Every row gives one point. Each copy is the shape, with its points in the same order, turned, moved and blurred by noise. Say if it was mirrored as well.

Shape:
-16 8 34
55 14 -15
-15 12 -21
-45 15 49
32 -19 -29
2 24 -17
31 -10 -9
-13 -30 41
44 7 -11
Copy 1, 9 rows:
-36 -2 -14
45 -50 -1
14 18 -12
-60 7 -34
38 -11 23
20 8 -17
22 -33 19
-46 -10 15
29 -36 4
Copy 1 is: mirrored
Copy 2:
5 -4 28
58 24 -33
-8 33 -8
-7 -5 57
22 5 -51
13 39 -5
31 5 -32
-1 -39 15
46 14 -34
Copy 2 is: only turned
Copy 3 (9 x 3):
-22 24 24
3 -60 33
0 -8 -23
-31 54 17
40 -39 12
-11 -17 -5
17 -24 29
13 43 37
10 -36 28
Copy 3 is: mirrored

Shape, 7 rows:
-18 -33 -17 -14
24 -49 -3 36
-13 -6 -24 7
-17 30 -2 -3
43 29 5 -5
-4 23 -24 -2
-18 3 5 0
Copy 1 (7 x 4):
-12 -8 1 -39
25 -52 -12 -1
-19 -6 -21 -8
-31 25 -5 18
27 29 -10 36
-14 23 -26 9
-22 3 9 5
Copy 1 is: only turned
Copy 2, 7 rows:
14 -52 5 -31
17 -47 60 12
-6 -40 1 -1
-22 -2 -25 -6
23 18 -2 34
-8 -21 -24 11
-10 -11 2 -16
Copy 2 is: only turned

Shape, 9 rows:
10 -19 -20 -14
5 -11 -7 17
4 13 -1 7
-1 5 -7 7
32 -13 17 37
7 -2 -4 -23
-10 8 11 -21
-7 -1 -13 -22
60 -21 -22 6
Copy 1 (9 x 4):
27 -11 5 17
-3 -14 -9 13
-8 7 -1 15
-2 -3 -7 16
-32 -31 18 21
26 10 12 13
11 24 6 -5
33 16 -3 8
11 -35 29 55
Copy 1 is: only turned
Copy 2, 9 rows:
13 -2 26 -14
13 0 -5 3
-6 12 3 16
-1 11 2 5
22 -25 -14 33
-10 0 30 -4
-30 2 16 -3
-12 10 23 -14
48 -16 35 22
Copy 2 is: only turned

Shape, 10 rows:
16 -10 7 18 -21 17
-27 43 8 -15 1 7
18 -13 -6 0 0 -6
-60 -12 0 -12 -12 15
7 32 1 -6 -13 -26
-1 -8 17 -5 -3 -16
9 -6 7 29 -2 9
12 -13 0 9 -1 -11
15 -1 19 -5 -2 8
17 -13 11 -12 -1 15
Copy 1:
32 15 11 -21 0 2
-37 -4 12 -22 19 -19
14 -1 -1 8 -12 12
-4 -39 -25 -42 17 -22
-25 22 0 5 -10 -10
5 -5 -5 11 4 -19
26 18 10 -8 17 -1
20 4 -3 9 1 5
18 5 22 -2 -3 -15
24 -6 24 0 -16 -8
Copy 1 is: mirrored
Copy 2, 10 rows:
24 -9 1 -11 -9 3
-46 19 -16 7 -36 16
5 0 3 7 19 -1
-22 -3 -25 -11 -37 -49
-36 14 6 -13 5 20
-19 -1 16 2 -1 -7
5 -20 3 8 -5 11
1 -10 7 3 12 0
5 7 19 5 -12 3
10 12 13 13 -5 -6
Copy 2 is: mirrored
Copy 3:
-10 -27 21 22 -11 2
0 24 10 -33 -25 23
1 -7 -6 19 4 -8
-26 -26 0 -54 0 6
28 20 19 -1 -9 -3
6 -5 9 2 19 8
-22 -8 23 23 -4 -3
-3 -6 7 19 10 -9
1 -8 7 16 -2 21
-2 -18 -8 19 -2 18
Copy 3 is: only turned

Shape:
-37 -37 30 -19 -3 -28
8 5 -24 39 -11 -9
-16 32 -9 11 -4 -34
30 -26 24 -29 4 21
15 -9 -23 8 -24 -40
-15 16 -7 21 -6 -1
-31 -7 -11 24 26 -6
4 19 -3 -2 -32 0
29 -7 25 47 -1 22
Copy 1, 9 rows:
2 19 35 -60 10 -22
0 -7 -4 23 -12 -26
46 -13 10 -8 -10 -11
-36 9 26 -15 34 33
13 20 31 19 -23 -7
9 -21 -2 -7 -10 -17
10 6 -25 -24 0 -29
1 -30 25 -3 -16 6
-26 -23 2 23 39 -25
Copy 1 is: mirrored
Copy 2, 9 rows:
-44 25 28 -16 15 18
11 -7 -40 -24 3 -25
-13 3 -28 -12 -37 -3
4 -18 30 32 32 -4
-4 13 -9 -17 -11 -44
0 -3 -37 -9 -3 6
3 -5 -14 -43 -2 27
-2 9 -32 23 -2 -11
-2 -49 -29 -4 42 -11
Copy 2 is: mirrored
Copy 3:
-11 -52 -7 -3 -34 -11
-10 34 22 -9 -26 3
-17 15 -3 -50 -27 -17
25 -20 5 23 21 -33
-19 17 21 -15 -41 -35
-5 17 14 -27 -12 10
-14 12 -21 -5 -17 24
-11 1 35 -25 2 -20
52 26 36 13 -1 17
Copy 3 is: mirrored
